Rows are points. The points of each table are mixes of a few directions, plus a little noise. How many directions does each table use, and how many do they share? Where both have some left over, give the other angles between the two spaces (their principal angles), to ten degrees, smallest first.

First, 4 rows:
0.0 2.3 1.3

0.0 -6.9 -3.9

0.0 0.2 0.1

0.0 4.4 2.4
Second, 5 rows:
1.7 -1.6 -0.4

-3.9 -1.7 1.1

-6.5 0.7 1.7

5.3 2.7 -1.5

3.3 0.0 -0.9
Directions: first 1, second 2, shared 0; angles 30

First, 8 rows:
1.2 -4.7 -3.5 -2.7 0.9 -2.7

-0.3 1.2 0.9 0.7 -0.3 0.7

0.0 -0.1 -0.1 -0.1 0.0 -0.1

-2.1 8.1 6.1 4.8 -1.6 4.8

-0.3 1.1 0.8 0.6 -0.2 0.7

-0.8 3.4 2.5 2.0 -0.7 2.0

0.4 -1.3 -1.0 -0.8 0.3 -0.8

1.9 -7.6 -5.7 -4.5 1.5 -4.5
Second:
-0.3 1.3 1.0 0.8 -0.3 0.8

-1.0 3.8 2.8 2.2 -0.8 2.2

-1.0 3.8 2.8 2.2 -0.8 2.2

-0.9 3.6 2.7 2.1 -0.7 2.1

1.8 -6.9 -5.2 -4.1 1.4 -4.0

1.4 -5.5 -4.2 -3.3 1.1 -3.3
Directions: first 1, second 1, shared 1

First:
-0.4 0.6 -0.3 0.8 -1.0 -0.8 0.9 -0.9 0.4 0.7 0.4

-1.5 2.4 -1.2 3.2 -3.7 -3.1 3.6 -3.6 1.7 2.7 1.4

2.4 -3.8 1.8 -5.0 5.7 4.8 -5.6 5.5 -2.7 -4.2 -2.1

-1.4 2.3 -1.1 2.9 -3.4 -2.9 3.4 -3.3 1.6 2.5 1.3

-1.7 2.6 -1.3 3.4 -3.9 -3.3 3.9 -3.8 1.8 2.9 1.5

2.9 -4.6 2.2 -5.9 6.8 5.7 -6.7 6.6 -3.2 -5.0 -2.6

-1.0 1.6 -0.8 2.0 -2.4 -2.0 2.3 -2.3 1.1 1.7 0.9

-1.3 2.1 -1.0 2.6 -3.1 -2.6 3.0 -3.0 1.4 2.3 1.2

2.1 -3.3 1.6 -4.3 5.0 4.2 -4.9 4.8 -2.3 -3.6 -1.9

0.2 -0.4 0.2 -0.5 0.6 0.5 -0.5 0.5 -0.2 -0.4 -0.2

-0.2 0.4 -0.2 0.5 -0.5 -0.5 0.5 -0.5 0.3 0.4 0.2
Second (8 x 11):
0.4 0.1 -0.3 -1.3 1.1 0.6 2.3 2.1 0.2 1.1 1.0

0.4 2.2 -2.8 -1.6 -0.5 -0.1 0.3 -1.5 -3.8 -2.6 0.4

0.6 -1.7 0.8 1.1 -1.6 1.0 -1.5 3.6 3.4 3.0 0.4

-1.4 -0.5 1.8 2.3 0.1 -1.1 -2.0 -4.0 -0.1 -1.6 -2.0

-0.6 -3.9 5.1 2.3 2.2 0.6 1.7 3.8 6.6 5.3 -0.3

-0.7 0.3 1.5 -1.9 2.8 -0.9 2.6 1.0 1.9 1.0 1.1

0.4 6.8 -7.5 -4.6 -4.0 -2.5 -5.6 -6.0 -7.6 -8.2 1.3

0.7 -3.2 1.3 3.8 0.1 2.5 2.3 1.2 -0.6 2.2 -2.0
Directions: first 1, second 4, shared 0; angles 80

First (8 x 18):
2.5 -5.5 3.9 -1.5 -1.2 -9.8 3.2 4.5 -3.5 -2.7 3.8 -4.0 -0.8 1.3 7.4 -2.1
 2.4 -4.6

2.3 -5.1 3.7 -1.4 -1.1 -9.1 3.0 4.1 -3.1 -2.5 3.5 -3.8 -0.8 1.4 6.9 -2.2
 2.2 -4.1

-0.3 0.7 -0.5 0.1 0.1 1.1 -0.4 -0.6 0.4 0.5 -0.6 0.6 0.1 -0.2 -1.0 0.2
 -0.2 0.5

0.2 -0.5 0.3 -0.1 -0.1 -0.8 0.4 0.3 -0.2 -0.3 0.3 -0.4 0.0 0.0 0.7 -0.2
 0.3 -0.4

-2.8 5.6 -4.1 1.7 1.2 10.0 -3.3 -4.5 3.6 3.0 -3.9 4.2 0.9 -1.5 -7.7 2.4
 -2.4 4.6

0.5 -1.1 0.8 -0.3 -0.2 -2.0 0.7 0.9 -0.6 -0.6 0.8 -0.9 -0.2 0.2 1.4 -0.5
 0.5 -1.0

-1.4 3.2 -2.4 1.0 0.7 5.8 -1.9 -2.5 2.0 1.6 -2.2 2.4 0.4 -0.9 -4.3 1.4
 -1.5 2.7

-1.1 2.7 -1.8 0.7 0.5 4.7 -1.4 -2.0 1.6 1.3 -1.8 1.9 0.3 -0.6 -3.7 1.1
 -1.2 2.2
Second:
1.1 -1.8 1.1 -1.0 -0.1 -3.4 1.1 1.2 -1.6 -1.1 -0.1 -1.4 0.2 1.2 1.8 1.1
 0.7 -0.6

-1.3 0.4 3.3 0.8 -1.4 0.3 0.8 -0.6 2.0 2.2 -1.2 1.3 0.7 -2.0 -0.9 0.5
 0.3 1.4

0.2 -0.9 12.1 -0.1 -4.3 -4.2 1.4 2.4 5.0 3.6 0.1 1.4 -0.3 -2.4 0.1 -1.9
 3.4 -0.8

0.1 -1.7 -2.0 -0.4 0.8 -2.3 1.7 -0.1 -3.1 -1.5 -0.9 -1.7 1.0 0.9 2.0 2.5
 -0.7 0.5

0.1 0.2 -1.9 1.0 0.2 1.2 -1.2 1.0 0.6 -0.6 5.5 -0.4 -2.3 -0.9 2.2 -6.8
 0.2 -3.8

1.3 -2.1 -2.3 -1.0 1.1 -3.0 0.8 1.1 -3.3 -2.6 0.9 -2.3 -0.1 2.0 2.7 0.7
 0.0 -1.3

-2.6 7.6 -7.4 1.4 2.6 13.7 -5.0 -6.2 3.6 2.6 -6.2 5.3 1.3 -0.3 -10.9 4.8
 -3.7 6.6

-1.6 -0.8 -1.8 1.3 0.0 -0.1 1.6 -0.8 -1.4 0.1 1.1 -0.6 0.4 -1.8 2.3 -0.9
 -1.0 0.0

2.7 -1.0 -1.1 -2.0 1.1 -2.3 -1.1 1.9 -1.7 -2.6 0.8 -1.6 -0.9 3.4 0.7 0.1
 0.8 -2.0
Directions: first 1, second 4, shared 1
